Each row of a before or after table is a point. The points were changed in one or more steps. Then noise was added and the rows were shuffled. The steps act on columns, c1 being the first. Name the steps. A step turns or swaps two columns, mirrors them in a line or flattens them onto one, adds a multiple of one to another, or multiplies or shifts one. Angles are multiples of 10 degrees, from the lower column toward the higher: turns from -170 to 170, lines from 10 to 170 but not 90. Use the fewest steps. Two steps may share a column if one is a turn and the other turns, adds or multiplies; they go together, in the order done. Otherwise the lowest column goes first.
In the rows, zero is written as 128.

Before (9 x 2):
[[159 164]
 [134 144]
 [120 126]
 [184 138]
 [134  40]
 [148  21]
 [107 132]
 [105 127]
 [151 171]]
After, 9 rows:
[[160  54]
 [112 125]
 [175 155]
 [150 172]
 [123 181]
 [113 124]
 [111 119]
 [184  30]
 [137 139]]
Steps: turn c1 and c2 by 20 degrees

Before, 12 rows:
[[133 156 106  90 161 127]
 [103 128 126 150 113 162]
 [162  91  95  80 131 144]
 [124 151  86 149 140 150]
 [114 160  90 116 111 145]
 [144  95 128 152 176 170]
 [171 136 149 135 166 130]
 [104 100 155  90 133 136]
 [104 102 157 155 139 104]
 [128 147 115  81 123 181]
 [149  91 150 117 122 128]
 [102  97  97  92 116 109]]
After:
[[118 135 214  90 141  98]
 [134 130 167 117 115  92]
 [117 160  94 149  93 130]
 [134 167  92 152 247  96]
 [144 131 136 134 225 137]
 [119 105 118 154 154 100]
 [117 110 150  93  96  97]
 [131 130 165  90 212 156]
 [124 144 109 115  85 157]
 [123 148  56 148 158 152]
 [139 144 168  80 137  91]
 [126 182 187  79 117 148]]
Steps: multiply c1 by 0.4; swap c2 and c6; add -1.5 times c4 to c3; multiply c5 by 2.5

Before:
[[104 125 184  36 128  77 131 119 142]
 [ 68 131 146 129 162  82 159 134 104]
 [146  93 153 140 113  78 151 110 115]
 [ 57 131 177 133 121 244 111 160 156]
 [147  82 164 119 157 136 164  99 158]
 [171 109 156  96 184  77 161 161 100]
 [144  95  49 121 130  86 139 119 145]
 [144 152 134 145 196 105   7 136 143]]
After, 8 rows:
[[112 127 149  36 161  68 117 110 153]
 [156  96 132 141 132  75 142 132 147]
 [ 98 131 147 132 160  80 112 108 137]
 [ 63 127 149 137 143 244  92 125  86]
 [174 114 173  96 179  83 156  74 132]
 [158  83 159 118 168 140 146 164 132]
 [ 87 147 159 141 173 109 104 139 113]
 [150  96  97 125  83  87 145 141 126]]
Steps: flatten c1 and c7 onto the line at 30 degrees; flatten c3 and c5 onto the line at 50 degrees; add 0.5 times c4 to c9; turn c8 and c9 by -130 degrees

Before, 10 rows:
[[101 144 133 119  93 186 198  95 173 148 109  83  86  82]
 [146 182  63 115 129 120  75 120 129  96 111 147 112  84]
 [109 157 150 154  95 195 148  65 140 127  71  31 121 134]
 [ 93 159 102  81 188  64  90 108 104  72 118 165 146 102]
 [117 123  88 137  72 163 209 109 142 157  80  18 128 129]
 [ 62 122 102 176  59 151 171  95 148 119  86  52  66 110]
 [ 99 220 101 154 182 116 123 146 100 105 105 143 146  88]
 [115 157 119 128  76 190 211 110 129  77  97  29  75 131]
 [117 169 135 111 149  82  86 169 146  86  92 102 127  77]
 [107 177  84 103 205 113  97 130 118 121  89 106  77  99]]
After:
[[144 183  97 109 134 172 127 142  76 116 108 163 117 117]
 [ 88 160 118  52 187 154 146 112  84  76 103 151 144  64]
 [ 98 145 135 119  90 172  82 108 197 149  89  74  80 188]
 [ 68 114 120 197  64 140 113 134 166 119  74  21  64 153]
 [107 174 110  84 205 162 142 157 100 140 100  95  79 122]
 [115 170 126  99 147 183 108 178  86  98 125  96 137  82]
 [101 217 119 174 180 160 151 154 118 135 121 128 150 121]
 [122 123 117 138  68 126 117 143 199 152  83   6 129 158]
 [122 147 125 122  74 130 125 127 210  86  96  10  78 186]
 [114 159 140 173  85 126 117 117 140 133  38  25 123 190]]
Steps: add 0.5 times c1 to c12; add 0.3 times c2 to c10; multiply c3 by 0.4; multiply c4 by 1.6; turn c6 and c14 by 90 degrees; turn c7 and c9 by 90 degrees; turn c8 and c11 by 40 degrees
